Each row of a before or after table is a point. One or more steps were done to the points. Then noise was added and the rows were shuffled. The steps act on columns, c1 being the first. Name the steps. A step turns or swaps two columns, mirrors them in a line or flattens them onto one, adds a multiple of one to another, or multiplies or shifts one. Angles are multiples of 10 degrees, from the lower column toward the higher: turns from -170 to 170, lines from 10 to 170 but not 90. Use the fewest steps. Two steps may share a column if one is a turn and the other turns, adds or multiplies; they go together, in the order done. Otherwise the lowest column goes first.

Before:
.46; .43
.32; .00
-.03; .67
-.36; .27
-.17; -.42
.33; -.41
.55; .12
-.71; -.59
.14; -.47
.54; .01
After, 10 rows:
-.02; -.33
.12; .63
-.08; -.46
.00; .02
.07; .19
-.03; -.42
-.11; -.71
.06; .19
.09; .50
.05; .09
Steps: flatten c1 and c2 onto the line at 80 degrees

Before:
.14; -.57; .51; .13
.79; .51; -.35; .41
.06; -.67; -.04; .29
-.12; .09; -.33; -.16
-.28; .43; -.15; .20
-.12; .58; -.15; .08
.47; .28; -.61; .31
-.34; .42; .06; -.31
.10; -.25; .26; .00
After (9 x 4):
.50; -.04; -.02; -.68
-.27; -.61; .23; -.18
-.18; -.56; .38; .33
-.07; .53; -.23; .21
.21; .53; .01; -.13
.96; .04; .16; -.50
-.05; -.25; .15; .22
-.04; .13; -.28; -.19
-.02; .50; .10; -.24
Steps: turn c1 and c2 by -30 degrees; mirror c3 and c4 in the line at 30 degrees

Before, 8 rows:
.22; .61; -.84; .59; .23; .24
.52; .25; .06; .08; -.30; .23
-.13; .12; -.30; .24; -.70; .26
-.24; -.16; .45; .22; .53; -.02
-.15; -.14; -.19; -.05; -.12; .36
.41; .15; -.03; .40; -.08; -.08
-.04; -.09; -.27; -.01; -.24; .02
.27; .58; .22; -.52; .12; .01
After:
.32; .26; -.03; .40; -.48; -.08
.44; .37; .22; -.52; .65; .01
-.01; -.01; -.29; .23; -.94; .26
.44; .37; -.84; .58; -.37; .24
-.07; -.06; -.27; .00; -.23; .03
.43; .36; .06; .08; -.39; .24
-.16; -.13; -.19; -.04; -.07; .36
-.21; -.19; .46; .21; .30; -.02
Steps: flatten c1 and c2 onto the line at 40 degrees; add -1 times c4 to c5

Before, 9 rows:
.09; .64; -.50; .21; .45; .32; -.38; -.08; -.26
-.03; -.26; -.77; .50; -.19; -.28; .36; -.15; -.25
-.04; .03; -.50; .29; -.63; .35; .22; .08; .40
.37; -.94; .01; -.08; -.19; -.18; .34; .39; -.31
.12; -.10; -.28; -.03; .25; .38; .57; .19; -.12
-.30; .44; .16; -.13; -.02; .38; .10; -.16; -.31
.02; -.15; -.54; -.35; -.17; .11; .41; .21; .25
-.17; -.56; -.35; .06; .20; .08; .27; -.31; .03
-.04; .03; .10; .06; .44; -.14; .26; -.52; .24
After (9 x 9):
.00; .33; -.75; .47; -.17; .18; .39; -.13; -.28
-.02; .11; .12; .04; .44; -.10; .27; -.54; .24
-.17; .00; -.35; .06; .19; .59; .24; -.32; .00
-.31; -.47; .14; -.13; -.02; -.33; .10; -.14; -.33
.38; .36; .03; -.10; -.16; .87; .38; .40; -.30
.13; -.36; -.29; -.03; .28; .15; .54; .16; -.13
.01; -.08; -.55; -.33; -.16; .19; .42; .21; .23
.11; -.40; -.53; .19; .44; -.60; -.41; -.12; -.28
-.05; -.36; -.49; .28; -.64; .04; .23; .10; .40
Steps: mirror c2 and c6 in the line at 130 degrees
